Every row gives one point. To make a cloud, some directions were put in groups of two or more. Within a group, all points are equally far from the middle, so they leave a hole (a ring in 2 directions, a hollow ball in 3). The other directions are filled evenly. Then the cloud was stretched, turned, moved and blurred a little. How many holes are there, and how many directions does each take, smallest first?

Cloud (15 x 2):
array([[-1.2, -3.5],
       [-1.4, -3.3],
       [-2.9,  1.6],
       [ 0.3,  2.1],
       [ 2.2,  4.5],
       [-4.3,  2.9],
       [ 0.7, -1.8],
       [-1.9,  4.2],
       [-2.6, -2.0],
       [ 1.3,  2.9],
       [-3.1,  2.7],
       [-2.0,  4.1],
       [ 1.1, -1.5],
       [-3.4, -3.3],
       [ 1.4, -3.7]])
Holes: 0

Cloud (19 x 3):
array([[-1.2,  3.2,  3.9],
       [-1.1,  4.8,  2.5],
       [ 1.6, -0.1, -3.3],
       [ 1.2, -2.4, -1.4],
       [-5.8,  0.5,  1.6],
       [ 2.4, -0.4,  1.8],
       [ 3.1,  1.3, -0.3],
       [-5.1, -1.4, -1.4],
       [-0.1,  3.6, -3.3],
       [-3.1, -3.4, -0.1],
       [-3.8,  1.5,  4.0],
       [-2.2, -2.7, -2.7],
       [ 1.7,  2.7, -2.8],
       [ 0.6, -2.8, -1.3],
       [-1.9,  5.1,  1.5],
       [-1.0,  2.0,  4.2],
       [-1.6,  5.5,  0.3],
       [-2.7, -2.7,  2.5],
       [ 1.6,  2.1, -3.0]])
Holes: 1 (3)

Cloud (28 x 4):
array([[-2.1, -5.2, -3.7,  1.0],
       [ 3.3, -4.6, -0.6,  1.1],
       [-2.0,  1.8, -4.2,  0.1],
       [ 0.3,  2.0,  2.0, -2.0],
       [ 0.4, -5.6, -3.4,  1.0],
       [-1.3, -5.2,  3.0, -0.5],
       [ 0.5, -4.5, -3.0, -2.3],
       [ 2.2, -0.9, -4.7,  0.1],
       [ 2.9, -2.0,  0.4, -3.0],
       [-1.9, -2.7,  3.5,  3.4],
       [ 1.4, -4.6,  2.4, -1.5],
       [-1.7, -3.9, -4.5,  2.5],
       [ 3.3, -2.5,  1.3, -1.9],
       [-3.0, -2.2, -3.0, -3.0],
       [-3.4, -1.6, -1.1, -3.5],
       [-1.0,  2.2, -2.8, -2.1],
       [ 3.8, -3.7,  0.2,  1.4],
       [-2.6,  1.6, -3.0, -1.8],
       [ 2.1, -1.0,  3.9,  1.0],
       [-4.7,  0.4, -1.3, -1.3],
       [-0.1, -4.3, -4.3,  2.5],
       [-2.0,  1.3,  0.1, -3.3],
       [-0.6, -3.6,  1.0, -3.9],
       [-1.0, -2.7, -0.4, -4.3],
       [ 0.9, -5.3,  2.7,  0.8],
       [-4.1, -1.1,  1.6, -2.4],
       [ 3.8, -3.7, -1.4,  1.1],
       [-0.4,  3.2,  0.0,  2.6]])
Holes: 1 (4)

Cloud (47 x 6):
array([[ 1.8, -3.2, -0.9,  2.8, -1.8,  5.2],
       [ 0.1, -5.4, -2.7, -2.5,  1.1,  3.7],
       [-5.6,  0.0, -1.4,  3.5, -0.9, -2.2],
       [ 0.9, -2.8,  4.9,  0.5,  0.7,  2.0],
       [-2.9, -3.2,  0.8,  4.2, -5.1,  0.5],
       [-2.6,  0.1, -4.2, -1.6,  1.4,  5.7],
       [ 3.2, -1.2,  1.8, -2.4,  1.8, -1.1],
       [-0.9,  2.7,  4.3,  2.0, -0.5, -2.4],
       [ 2.1, -4.9, -1.1, -2.1, -2.6,  2.3],
       [ 0.7,  1.4,  1.0, -4.2,  4.0,  1.4],
       [-1.5, -3.0, -3.7,  0.4, -3.5, -3.7],
       [-3.2, -2.2, -3.4,  1.1, -3.6,  4.8],
       [ 0.7, -3.2,  4.7,  0.4, -0.5, -0.8],
       [ 2.6, -3.8, -1.0, -0.9, -3.9, -1.2],
       [ 3.6,  0.0,  0.1, -2.9,  0.2,  2.2],
       [ 1.9, -1.7,  4.7, -1.7,  0.8,  3.5],
       [-5.5,  0.9,  2.3, -0.1, -0.2,  2.1],
       [ 0.9,  1.7, -0.4, -4.1,  1.9,  2.0],
       [-2.9, -3.2, -0.2, -3.8, -1.3,  0.8],
       [ 1.5, -2.8,  4.4, -0.7,  2.6, -1.0],
       [-1.8, -3.9, -3.7,  1.9,  2.9, -0.8],
       [-5.6, -2.4,  0.8,  1.8,  3.6,  1.9],
       [-2.8,  2.2, -1.3,  1.0,  2.5,  6.5],
       [-1.7, -4.0,  2.3, -0.4, -2.1, -6.2],
       [-2.3, -1.2, -3.7, -3.5,  0.5,  4.0],
       [ 2.2,  1.2, -0.1, -2.7,  4.8, -2.3],
       [ 2.6, -3.5, -2.3,  1.3,  2.8, -0.6],
       [-2.4, -2.1, -4.1,  0.5, -3.9, -2.5],
       [-2.6, -0.5, -1.6, -4.6,  1.9,  1.6],
       [-2.8, -0.9, -4.3, -2.0,  4.4, -0.9],
       [-1.4,  1.4, -0.4, -4.6, -2.2,  2.6],
       [-2.1, -4.2, -1.7, -3.9,  2.2,  1.6],
       [ 2.9, -3.6, -2.1,  0.5,  1.2,  0.2],
       [ 2.4, -4.1, -1.1, -0.8,  2.1, -3.3],
       [-3.3, -2.7, -2.2,  3.6, -2.2, -0.7],
       [ 1.9, -0.6, -0.7,  4.5, -0.2, -2.7],
       [ 2.4, -2.0, -2.1,  3.0, -1.9, -5.2],
       [ 0.5, -3.5, -0.9,  3.8,  0.6,  1.4],
       [-1.1,  1.3,  2.6, -4.4,  0.8,  5.3],
       [-5.1,  2.6,  1.9,  1.5, -3.4,  1.1],
       [ 2.7,  0.1,  1.5, -2.9,  3.6, -0.8],
       [-2.2,  1.7, -4.0, -1.1,  0.1, -0.1],
       [ 2.4, -1.2,  3.1, -0.7, -0.2, -5.6],
       [ 3.5, -0.9,  0.5, -1.3,  0.7, -4.2],
       [-4.2, -0.7, -3.5,  1.2,  3.4,  2.7],
       [ 1.3, -4.3,  4.0, -1.6,  2.8,  1.9],
       [ 1.0,  3.6, -2.5,  1.4, -2.5, -3.2]])
Holes: 2 (2, 2)

Cloud (85 x 8):
array([[ 2.7,  1.3, -2.7,  0.3,  0.4, -5.3, -0.6,  3.6],
       [-0.7,  2.3, -4.2, -2.2, -0.5, -3.8, -1.2,  3.6],
       [-1.2,  5.7,  1.4,  0.3,  1.3,  3.3,  2.7, -2.5],
       [ 2.7,  0.2,  4.6, -0.5,  2.2, -0.3, -2.5,  0.8],
       [-0.5,  2.1, -3.7,  1.8,  2.2,  2.4,  1.2, -4.8],
       [-1.3,  0.7, -3.9,  1.8, -4.2, -1.0,  2.9, -0.9],
       [-4.2,  0.2,  1.5,  1.5,  1.4,  4.2, -1.8,  2.7],
       [-4.9,  1.2,  2.1,  1.5,  0.4,  0.7, -1.6,  2.7],
       [ 0.7,  5.0, -3.6, -2.7, -1.8,  0.4,  2.7, -4.9],
       [-3.0,  1.0, -1.7, -4.7, -2.2, -2.2,  1.2,  1.6],
       [-3.2,  3.8, -1.3,  1.1, -1.3, -4.3,  2.0, -0.9],
       [ 3.3, -4.3, -2.6, -1.8,  2.3, -1.7,  3.4,  0.4],
       [ 4.4,  1.9, -1.3, -4.8, -2.8, -3.5,  3.3, -1.8],
       [-0.2, -3.7, -2.7,  0.4, -0.9, -4.5, -0.5, -1.8],
       [ 3.1,  0.6,  5.7, -0.2,  1.6, -1.5, -2.7, -2.1],
       [ 3.6, -2.6,  0.7, -2.7, -0.7,  0.7,  4.8, -3.2],
       [ 1.4, -0.3,  2.5, -2.2,  5.6, -0.6,  0.7,  2.5],
       [ 4.1,  1.5, -2.2,  2.3,  4.7, -0.6,  3.7,  1.3],
       [ 1.0,  3.5,  3.8, -3.7, -2.0, -1.5, -0.4,  1.4],
       [-2.3,  2.4, -3.2,  0.5,  2.2, -2.9,  4.3, -2.9],
       [ 1.8,  6.5, -2.8, -1.3, -1.9, -0.4,  2.2, -2.5],
       [-2.3, -1.0, -4.1, -3.9,  4.1,  1.0,  2.6,  1.6],
       [-2.2, -4.6, -0.9, -1.8,  1.0, -1.4, -1.5, -2.1],
       [ 1.6, -1.4,  1.7,  4.8,  3.0,  4.0,  0.4,  2.8],
       [ 6.4,  3.0, -1.5,  0.7, -0.6,  0.2,  1.0, -4.0],
       [ 4.4, -0.3, -2.6,  0.0,  4.1, -4.2,  0.7, -1.3],
       [-2.4,  0.5, -1.1,  2.0,  0.3, -4.8,  3.1, -3.9],
       [-2.4,  1.4,  1.9, -2.7,  5.1,  2.0,  2.8, -3.8],
       [-2.3, -0.2, -3.1, -4.3,  1.8, -2.9, -0.1,  0.6],
       [ 3.8,  0.8,  0.1,  4.8,  2.0,  1.8, -0.7,  0.7],
       [-2.2,  1.2, -2.5,  3.9, -3.3, -1.3,  3.7,  0.8],
       [ 0.8,  4.4,  4.5, -2.1, -0.9, -3.5,  0.5,  0.8],
       [-4.0, -0.4, -0.9, -3.1, -0.1,  0.0, -1.9,  4.0],
       [ 4.5, -2.8, -2.7, -0.4,  2.9, -2.5,  2.4, -4.2],
       [ 0.8, -0.2,  0.9,  4.1,  2.2,  1.9,  4.5, -3.6],
       [ 0.9, -4.9,  0.2, -1.1,  2.9,  2.4,  2.8, -2.5],
       [ 4.2,  4.1, -3.4, -0.3, -2.7, -0.4,  1.4,  2.4],
       [ 3.8,  4.2,  0.9,  2.1,  3.3,  2.4,  1.0,  1.0],
       [ 1.9,  5.9,  1.6,  1.1, -1.1, -2.0, -0.8,  1.8],
       [-1.5,  5.0,  2.7, -2.4, -1.8,  1.5,  2.0,  0.8],
       [ 1.5,  6.7,  0.1,  0.1, -1.1, -2.3,  3.8,  0.4],
       [-2.8,  1.6, -4.0,  2.2,  0.5, -0.3, -2.9,  1.6],
       [ 4.1,  1.5,  1.9,  2.5,  3.9,  2.0,  3.0, -0.3],
       [-1.8,  1.3, -3.4, -2.9,  1.4, -4.9,  1.5, -4.6],
       [ 3.4,  3.0, -2.9, -4.7, -1.4, -1.0,  4.0, -0.8],
       [ 0.3,  5.1, -1.7,  1.5,  3.5,  1.1, -1.9,  0.1],
       [-1.7,  2.4, -4.9, -1.3, -3.6,  1.8,  2.0,  0.9],
       [ 1.8, -0.1,  1.8,  3.6,  2.9,  1.3,  3.7, -5.5],
       [ 1.5, -2.8, -3.3, -0.1, -3.6,  0.6,  4.4,  0.8],
       [ 1.7, -0.6, -0.7,  4.9,  3.0,  2.0,  2.8, -2.7],
       [ 4.0,  0.1,  1.2, -5.3,  1.1, -1.7,  4.8, -2.2],
       [ 0.8,  1.9, -4.2, -1.3,  1.7, -3.8, -1.6,  4.0],
       [-0.8,  4.8,  2.1, -2.3,  0.2,  3.7,  3.1, -0.2],
       [ 3.1,  2.1, -1.6, -3.8, -0.1,  2.1, -2.4,  1.1],
       [ 2.5, -2.5,  4.0, -0.3,  4.3, -0.5, -0.8, -0.6],
       [-4.4, -2.8, -0.4, -2.1,  3.0,  0.8, -0.7,  1.6],
       [ 3.4, -1.2, -1.0,  2.6,  3.7, -3.5,  2.9, -3.1],
       [ 1.1, -5.7,  0.1, -1.5,  3.1, -0.4,  2.0, -1.1],
       [-2.1, -1.8, -4.5, -2.0,  3.1, -1.0,  1.6, -2.7],
       [ 2.8,  2.1, -1.2, -3.8, -1.3,  1.3, -2.4,  2.2],
       [ 1.8,  2.6, -2.4, -6.0,  2.0,  0.1,  3.6, -4.6],
       [ 0.9,  5.9, -2.0,  0.2,  2.1,  0.2,  4.8, -1.3],
       [-3.8,  3.5, -0.7,  2.5, -1.9, -0.9,  4.2,  1.6],
       [ 2.5, -0.8, -2.5,  0.5, -1.3,  2.2,  0.4, -6.9],
       [ 3.4, -2.2, -2.0,  1.2,  0.9, -3.8, -2.5, -0.8],
       [ 2.6,  1.4, -1.3,  1.5,  3.9, -4.4,  3.6,  2.6],
       [ 3.4,  2.7,  4.3,  1.1, -2.0,  0.3,  2.5, -0.1],
       [-0.4,  3.8, -2.5,  1.3, -2.6,  1.1,  1.0, -5.6],
       [ 4.7,  1.8, -2.4,  0.7, -2.3, -1.0, -2.1,  1.6],
       [ 3.0,  2.4,  1.6,  1.6,  3.3,  4.0,  2.7,  3.7],
       [-1.8, -3.0,  2.5,  2.6,  1.1, -2.4,  3.9,  2.6],
       [ 2.8, -2.6,  2.5, -1.3, -0.4,  2.9, -1.5, -4.9],
       [-3.0,  4.2,  0.4,  0.7,  0.4,  3.3,  5.1,  2.4],
       [ 3.2, -1.9,  4.7, -0.3,  4.2,  0.5, -0.8, -3.9],
       [-1.8,  3.7, -1.2,  2.2,  2.9,  0.7, -2.4, -2.2],
       [ 0.3,  0.2,  1.6, -1.2,  6.0, -0.4,  1.9,  5.2],
       [ 5.4,  4.5, -1.3,  0.4, -2.5, -1.7,  2.0, -1.8],
       [ 4.1,  0.1, -1.3,  2.2,  1.1, -2.1,  4.8, -5.1],
       [-0.6, -3.1, -3.8, -1.5,  2.0,  0.1,  3.3, -4.6],
       [ 0.8,  5.6, -3.9, -1.5, -2.6, -0.4,  2.1, -0.1],
       [ 3.4, -3.1, -2.2, -0.6, -0.7,  3.5,  3.2,  0.3],
       [ 3.1,  0.6,  4.2,  1.0, -1.7,  2.5,  2.0, -0.4],
       [-1.4,  1.3,  0.6, -6.3,  1.3, -3.1,  3.1, -1.5],
       [ 0.3,  3.1, -5.6, -2.7, -0.1,  2.1,  4.0,  1.1],
       [ 3.4,  4.9,  3.7,  1.0, -1.6, -0.7,  0.5,  0.0]])
Holes: 3 (2, 2, 3)
